Rows are points. To make a cloud, some directions were put in groups of two or more. Within a group, all points are equally far from the middle, so they leave a hole (a ring in 2 directions, a hollow ball in 3). The other directions are filled evenly. Then the cloud was stretched, turned, moved and blurred a little. How many holes are there, and how many directions does each take, smallest first?

Cloud (14 x 2):
[[-4.1 -6.4]
 [ 3.6  5.0]
 [ 4.1  4.0]
 [ 3.2  5.3]
 [-3.6 -7.5]
 [-2.1  2.9]
 [-2.2  2.8]
 [ 4.4  2.3]
 [ 1.0  5.7]
 [-1.3  3.9]
 [-4.3 -2.8]
 [ 0.3 -7.6]
 [-2.0 -8.5]
 [ 1.9  5.9]]
Holes: 1 (2)

Cloud (22 x 3):
[[ 3.4  7.9  3.0]
 [ 5.8 -6.5 -1.1]
 [-1.3  0.8 -3.8]
 [-2.8 -8.1 -3.7]
 [-1.0  6.8  2.0]
 [-5.7 -1.0  4.2]
 [-2.4  5.2  4.4]
 [ 7.2 -3.6 -3.0]
 [-8.3  4.4 -0.9]
 [-1.7 -8.3 -2.8]
 [ 0.9 -6.8  1.2]
 [-3.6 -4.9  2.9]
 [-0.4  5.7  4.7]
 [ 0.6 -1.9  4.6]
 [-2.1  6.5  1.6]
 [ 0.2  4.9 -1.1]
 [ 3.5 -2.5  4.5]
 [-2.0 -0.8  4.7]
 [ 6.7 -2.1 -3.3]
 [-5.7 -7.2  1.1]
 [-3.2  5.4  3.7]
 [-8.6  0.9  4.0]]
Holes: 1 (2)

Cloud (30 x 4):
[[ -6.4  -0.5   3.0  -2.6]
 [  4.2  -4.0   3.9  -9.3]
 [ -5.3  -3.2   4.6   1.3]
 [  2.3  -2.1   9.0  -3.8]
 [ -4.3   1.8   0.2  -8.7]
 [ -6.7   1.7   3.6   0.4]
 [ -3.6  -2.2   8.3   2.1]
 [ -3.4   3.0   1.1  -9.1]
 [ -1.2  -1.9  -7.0   0.1]
 [  1.6  -7.6 -10.2   1.0]
 [  4.6  -7.9  -7.4   0.1]
 [  4.1  -3.9  -0.5   7.2]
 [ -0.9   0.4  -7.5  -7.1]
 [  3.0   1.5   0.8  -8.2]
 [  6.0  -0.9   6.2  -4.0]
 [  0.7   0.2   0.2  -9.1]
 [ -3.4  -7.1   3.0  -1.1]
 [ -1.0  -5.0   5.4   0.2]
 [  1.5  -2.8   0.6   3.8]
 [ -7.7   2.7   5.9  -0.1]
 [ -2.9  -0.4  -4.7   4.2]
 [  4.2   4.3   3.7   2.3]
 [ -7.3  -3.4  -0.4  -6.1]
 [ -4.2  -2.0  -5.8   0.0]
 [ -2.5  -2.9   5.0   2.7]
 [ -5.6   3.7  -2.9   5.5]
 [  2.4   3.5   1.5   0.3]
 [ -0.6   2.3  -5.4  -0.7]
 [ -2.7  -1.7  -4.0   1.8]
 [ -2.3   3.8   1.7  -5.4]]
Holes: 0

Cloud (30 x 4):
[[ -4.6  -5.9  -1.9  -2.8]
 [  2.9  -4.5  -0.9   2.1]
 [ -3.4   4.1   1.6  -8.8]
 [ -1.5   9.2   2.3  -7.7]
 [ -7.1   2.9   0.7  -5.5]
 [ -3.5  -7.0   1.9   7.5]
 [ -1.3  -4.9  -4.4   0.4]
 [  0.2  -6.4  -2.4   3.8]
 [ -2.6   3.2  -1.7   4.9]
 [ -3.5  -0.6   5.6  -4.9]
 [  4.7   1.5   2.1  -2.7]
 [ -3.2   1.7  -2.8  -7.4]
 [ -1.6  -4.2   5.6   1.2]
 [  7.3   0.7  -4.1  -3.7]
 [ -8.3   3.5   1.3   5.9]
 [ -6.7  -6.3  -2.8  -0.1]
 [ -3.6  -1.3  -2.3   7.3]
 [ -2.8   1.5   1.9  -9.0]
 [ -0.7   0.9   0.6   2.9]
 [ -1.3  -4.9  -0.4   5.8]
 [ -1.2   7.7   2.3  -3.8]
 [  4.4  -4.3   3.8  -0.9]
 [  1.9   5.3   3.2  -4.6]
 [  4.5  -6.1  -3.0  -2.6]
 [ -4.3  -3.2   3.5  -7.0]
 [ -7.7  -0.2  -0.7  -4.0]
 [ -0.4  -4.2  -2.0  -6.5]
 [  2.5  -0.8  -5.1  -4.9]
 [ -2.4   6.5   2.0  -1.0]
 [-13.4  -3.4   3.0   1.4]]
Holes: 1 (2)

Cloud (52 x 6):
[[  4.9   3.9  -5.1  -0.4  -2.4   1.3]
 [  0.3  -2.6   0.9   0.3   4.5   5.3]
 [ -0.6  -4.7   1.8   6.7  -5.2  -5.4]
 [ -0.3  -3.8  -1.4  -8.9   4.1   1.5]
 [ -8.7  -7.6  -0.3  -1.3  -6.0   0.2]
 [ -3.8  -1.4   9.0  -2.0   1.0   0.0]
 [ -4.7   6.5   6.5   0.3   4.5  -2.2]
 [ -8.4  -4.8   1.1   0.3  -2.4   5.5]
 [  2.1  -0.3  -0.2   2.4   6.5  -4.1]
 [ -7.4  -0.5   3.5  -5.1  -4.1   5.1]
 [  3.7  -2.5  -2.6   6.7  -3.0  -3.9]
 [ -1.8   2.7   3.5  -4.1   0.7   8.4]
 [ -5.7  -0.8   3.5  -4.6  -2.9   7.1]
 [ -3.1  -2.8   7.7  -1.5   3.4  -0.2]
 [  7.2  -2.9   1.9  -0.9   4.4  -0.9]
 [  4.1  -5.3   0.9   5.4  -6.6  -0.3]
 [-10.9  -5.0   0.8  -0.6  -2.4   3.9]
 [ -6.0  -3.9   0.0   4.0  -4.8   3.7]
 [  2.1  -5.4  -6.6  -1.4   0.7   2.2]
 [  0.9  -5.9   2.8   4.5  -5.5  -4.7]
 [ -8.4   3.1   0.1   0.8   1.3   4.5]
 [ -3.8   1.2   2.7   8.1  -3.9  -1.9]
 [ -3.4  -7.8  -4.0  -2.5  -4.6  -0.4]
 [ -7.8   5.6   6.1  -1.0   3.9  -2.7]
 [ -5.1   4.7   5.2   5.2   1.8  -1.6]
 [  8.2  -2.7   1.5   0.7  -2.6  -3.1]
 [ -9.4  -4.8   6.0  -3.8   1.5   0.4]
 [ -5.1   1.7  -2.8  -1.3  -2.6  -6.0]
 [ -7.1   2.8   0.3  -2.1  -5.8   2.7]
 [-10.6  -5.0   2.3  -5.0   3.5   2.7]
 [ -9.9  -7.2   0.6  -1.3  -5.4   1.4]
 [ -1.5  -3.9   0.2   5.6  -3.5  -7.4]
 [  5.1   6.5   1.8  -1.6   5.1   4.3]
 [ -4.1  -4.8   0.1   4.3  -5.8   3.6]
 [  0.9  -4.3  -2.9  -7.2  -1.3   0.3]
 [ -8.5   4.9   6.3   2.1   0.2  -3.9]
 [ -0.3   3.6  -0.8   5.9  -6.0  -0.1]
 [ -2.6   0.6  -1.5   6.8  -5.7   0.1]
 [-10.3   2.4  -0.5  -0.9  -4.7   0.3]
 [  1.6  -2.3   3.8  -0.1   2.9   6.1]
 [ -5.2   4.7  -1.9  -7.4   6.5   2.3]
 [ -3.5   4.1   2.5  -0.4  -4.6   5.7]
 [  0.4  -2.8  -7.6  -0.3   1.2   0.9]
 [ -7.9  -2.5  -2.1   3.5  -5.2   1.9]
 [ -1.1   4.3   7.4   2.8  -4.2  -1.4]
 [ -5.3  -2.9   6.5   4.9   0.0  -1.5]
 [  4.5   5.7  -2.9   0.7   5.3   1.3]
 [  6.3  -5.2  -0.8   4.5  -2.8  -3.1]
 [-10.2  -1.7  -1.2  -4.6   6.9   0.5]
 [ -8.4   2.9   5.7  -6.5   2.2   1.4]
 [ -6.4  -7.5   2.1  -0.9  -5.6  -3.3]
 [  0.6   3.2   6.1   3.0  -5.8  -2.5]]
Holes: 3 (2, 2, 2)

Cloud (46 x 6):
[[ 2.3 -0.6 -2.6  6.0 -7.3 -4.5]
 [-0.8  6.8  2.8 -3.1 -6.2  1.4]
 [ 5.2  2.5 -8.1 -3.3 -3.4 -0.8]
 [ 1.9  5.7  2.2  5.6 -6.4 -0.1]
 [-3.7 -0.7 -0.6 -2.0 -9.0  2.7]
 [-1.8  3.5  7.5 -5.7 -0.9 -2.8]
 [ 3.7  5.4 -1.5  6.5 -2.8  6.6]
 [-2.8  4.8  2.1  5.9  1.4  0.2]
 [-0.7 -2.0 -5.3 -3.2 -3.8  4.7]
 [ 1.8  9.7 -1.3  2.8 -1.7  4.4]
 [-1.1  6.1  1.2 -0.8 -5.4  8.9]
 [ 1.8  7.9  2.4  2.4 -6.2  5.7]
 [-1.2 -3.2 -1.2  4.7  1.5 -3.1]
 [ 6.1  6.8  5.7  2.1  5.7  3.3]
 [ 2.7 -1.6 -1.3  4.5  4.0 -2.8]
 [ 6.9  6.7  4.0  4.6 -2.5 -1.4]
 [ 1.4  1.2 -6.6 -4.3 -3.4  3.9]
 [ 6.3 -2.2 -4.8  4.6 -7.5  5.0]
 [ 5.6 -3.9  2.4 -3.0 -1.4  0.0]
 [-1.5 -5.9  4.9  1.7 -0.5 -0.3]
 [ 6.0  9.1 -1.6 -4.1 -2.3  1.3]
 [-2.2 -1.2  5.8 -5.9  0.9  3.9]
 [-1.8 -4.7 -1.6  2.5 -9.4  5.4]
 [ 1.9  4.6  0.2 -1.9  1.0 10.7]
 [ 2.8  1.1  3.0 -6.9 -5.5  2.8]
 [-1.2  0.2 -3.1 -3.8 -6.3  6.4]
 [-3.5 -4.6  2.3 -1.1  1.1 -2.4]
 [-6.4  2.6  2.5  0.3 -3.6  4.4]
 [-2.3  2.5  7.1 -2.1 -5.7 -2.8]
 [-6.9  1.1  6.7 -1.7  0.5  2.0]
 [ 2.9 -5.3  4.8  1.3 -4.9 -1.7]
 [10.0  5.1 -5.7  1.6 -2.2 -1.8]
 [ 5.1  8.0  2.7 -3.5  7.8  0.1]
 [ 3.8  8.3  5.7 -5.2  5.9  2.3]
 [ 6.0 -0.3  3.3  5.8 -5.4 -1.6]
 [ 4.0  5.4 -4.4 -0.4  7.2 -1.3]
 [-3.8 -2.0  0.0  0.4 -9.9  3.8]
 [ 4.0 -3.6  1.6  0.5  1.5  6.1]
 [ 4.2 -4.4  3.4  1.8 -8.9  2.5]
 [ 0.8  1.1 -3.5 -0.1  5.9 -5.6]
 [ 2.5 -1.3  1.4  6.3  0.1  6.4]
 [ 4.8  3.4 -9.0  0.0  2.2  0.3]
 [-0.7 -4.3 -4.4 -0.6 -7.3  5.1]
 [ 3.7  6.1  0.2  6.1 -5.7  5.3]
 [ 9.5  8.8 -1.8 -0.6 -1.0  0.0]
 [-2.1  1.5 -2.5  1.6 -6.5 -6.0]]
Holes: 2 (2, 4)

Cloud (86 x 8):
[[ 5.1 -4.1  4.7  5.9  3.1 -3.6  1.6  4.9]
 [-0.9 -2.6 -5.2  0.3 -0.9 -1.8  4.9  2.2]
 [ 1.9  2.6  3.8  1.9 -2.5  4.4  9.6  5.0]
 [-4.3 -3.4  2.7 -3.8  4.7  0.8  4.4  0.1]
 [-0.2 -2.3  5.0 -3.6  1.4 -3.7 11.4  8.4]
 [ 0.9 -0.2  3.9 -5.8 -4.1  1.6 -3.9  0.9]
 [ 2.3 -0.8 -1.4 -3.7 -1.3 -2.2 10.1  6.2]
 [-9.2 -1.8  0.0 -0.7 -0.1  6.0  7.2  4.8]
 [-0.8 -2.2  1.4 -2.8  1.1 -1.6 11.2 -2.1]
 [-0.9  1.8 -5.1  0.5 -6.6 -5.4  1.7 -3.8]
 [ 1.3 -6.1 -4.2  3.1  0.8 -4.7  7.4  4.0]
 [-3.9 -2.3  8.1  0.2 -1.8 -2.5  3.1  2.6]
 [-1.5  5.1  8.5 -0.2 -8.0  3.2 -1.0 -6.2]
 [ 5.7 -2.6  7.7 -0.1  3.4  7.1 -1.1  4.1]
 [ 1.5 -0.4 -4.0 -4.5 -5.2 -4.7  3.1 -3.9]
 [-3.2  7.9 -0.9 -8.1 -4.8  2.4 -3.4 -1.5]
 [ 6.5  5.4  5.5  0.6 -1.8 -1.2 -1.1  5.5]
 [-0.5  5.0  2.4 -7.5 -5.1  3.3  2.7  4.3]
 [ 1.9  4.9 -1.4  4.8 -7.4  0.1  1.4  1.3]
 [-3.2 -4.8  1.6 -7.8 -8.2 -0.4  0.8 -5.0]
 [ 3.7 -3.3  1.6  2.8  0.9  1.3 -3.0  1.1]
 [-4.9  0.8 -2.5 -6.8  3.8 -6.4 -2.1 -8.2]
 [-0.6  0.9  3.1  5.9  2.4  2.6  9.4 -2.2]
 [-4.9  5.2 -3.2  2.0  9.9  1.4  1.2 -7.1]
 [-6.9  7.0 -6.0  0.0  1.6 -3.1 -0.1 -0.7]
 [ 4.9 -2.6  0.2  2.1 -6.5 -4.7  1.6  4.8]
 [ 0.4  5.0  2.8 -2.9  0.1 -7.2 -0.3 -7.4]
 [ 5.2  4.0  6.8  3.2  1.7 -2.9 -1.0  1.8]
 [-0.4 -2.7  8.2  6.2 -1.8  3.7  5.5 -5.2]
 [ 1.3 -3.0  7.2  7.7  5.9  0.6  3.7  3.4]
 [ 8.1 -1.9  3.0 -0.6  3.5  1.3 -0.3  0.4]
 [-4.8 -4.6  4.4 -6.6 -4.2  3.6  0.5 -3.0]
 [ 0.3  3.7  2.1  3.1  0.6  0.3 11.6 -1.3]
 [ 1.9 -2.0 -0.7  3.4 -1.2  7.6 -4.4  6.4]
 [-4.8 -3.9  5.2 -3.8  0.7  6.3  1.3  4.1]
 [-4.7  3.0  0.4  1.5  1.9  2.6  8.4  3.8]
 [ 2.4 -2.2  9.4  5.9 -9.7  4.9  3.8  6.5]
 [-2.7 -5.4  0.0  6.3 -3.3  3.9 -0.7  5.6]
 [-2.3  3.5  3.6  3.3  1.9 -1.4 -0.9  4.4]
 [-6.8  0.2 -7.2 -0.4  4.9 -5.1  0.2 -2.4]
 [ 3.7  3.1 -5.1 -2.5 -0.2  0.5  3.4  6.8]
 [-0.2 -0.1  0.7  0.1  5.8  1.4 -0.6  6.5]
 [-0.2  1.3 -7.6 -0.8  8.3  2.1  1.3  9.0]
 [-0.1 -4.4 -5.7  5.6  4.2 -2.7  5.9  3.2]
 [-5.8 -7.7 -3.9 -5.6  4.2  3.9  4.6 -0.4]
 [-2.6 -3.6 -1.9 -8.3 -9.1 -1.3  4.7 -2.0]
 [-5.4 -3.7 -9.7 -2.9  3.5  2.2  2.3  6.6]
 [ 4.7  5.5 11.8 -3.1  2.5  5.6 -1.7  0.8]
 [ 0.9  2.7  2.7 -8.7  2.5 -0.7 -3.6  0.6]
 [-3.5  3.0 -4.0 -2.9  5.3  4.8 -5.7 -0.5]
 [-2.2  2.2  3.3 -1.4  3.4  4.1 -0.9  4.5]
 [-7.1  2.8 -9.7 -6.8  1.7  0.8 -0.3 -0.2]
 [ 2.1 -2.0  4.5  1.2 -0.4  7.8  5.7  7.7]
 [-2.6  4.0  0.0 -7.0 -1.8 -0.2  2.1 -0.8]
 [-2.0  2.5  0.3 -4.3 -3.1 -1.8  5.0 -0.8]
 [ 5.3  5.7  4.9  3.0 -5.6  2.9  2.4  8.3]
 [ 0.3 -1.1 -2.4  0.4  4.1  5.1  9.7  1.3]
 [-2.6  0.8  9.1  6.0 -1.2 -4.4  2.0  4.4]
 [-4.5 -1.1 -5.8 -0.3 -0.5  1.9  4.8  5.5]
 [-6.2  8.7 -5.1  0.7  4.5  2.2  0.9 -1.3]
 [-2.1  5.6 -2.9  0.8 -2.2  1.8 -7.2 -6.6]
 [-1.7  5.0  2.7  5.2  4.3  8.8 -1.8  2.8]
 [-7.3 -2.1 -9.2  1.8  3.1 -2.9  1.8  3.9]
 [ 6.7  1.8  0.5 -6.1  2.8 -3.3 -2.3 -0.8]
 [-2.8  6.3 -1.2  7.0  2.0  7.9 -2.1  6.2]
 [-4.9  1.6  6.3  5.2 -7.0 -0.2  2.4 -6.2]
 [ 2.6 -7.6  0.7  3.4  4.4 -6.5  0.6 -4.3]
 [-4.8  5.8  1.0  4.0  0.4  8.3 -1.0 -2.6]
 [-6.0 -0.1 -1.7  5.7  2.3  5.1  3.0  8.7]
 [ 1.3 -2.6  1.2 -0.2  0.1  5.7  1.0  2.1]
 [-4.1 -5.7  1.8  4.5  1.3  2.4 -1.4 -3.3]
 [ 4.5  3.4  6.2  0.2 -2.4  3.2  2.0  5.1]
 [-5.9 -7.5 -5.0  0.9  5.6 -3.3  0.7 -6.8]
 [-4.3  5.8  5.6 -0.1  1.3 -4.7 -1.9 -7.4]
 [-7.1 -4.2 -7.3 -2.5  1.2 -9.1  4.4 -2.5]
 [ 2.2 -6.0  4.8 -8.3 -2.1 -6.8  4.9 -4.9]
 [-5.6 -5.7 -1.7  3.9  0.4 -0.8 -5.1 -0.2]
 [ 8.6 -8.9  5.9 -7.1 -2.7 -5.1  3.4  5.4]
 [-5.8 -5.8 -6.3  0.6  1.0 -1.4 -0.6  2.3]
 [ 1.5 -5.8  3.7 -3.0  2.1  4.6 -4.3 -2.7]
 [ 2.3 -3.3 -2.8  4.7 -3.8 -2.2 -1.2  2.8]
 [-7.3 -0.3 -2.0 -6.2 -2.7  3.1  4.6  2.7]
 [-1.7  1.4 -5.6  7.1  0.8  3.0  8.9  5.3]
 [ 2.1 -2.5  1.6 -8.6 -0.7 -0.6  1.0  0.0]
 [-0.3 -0.3 -0.1  3.5  0.7  1.3 10.6  8.9]
 [ 3.8 -2.0  1.5 -4.1  4.2  7.0 -5.2  4.6]]
Holes: 0
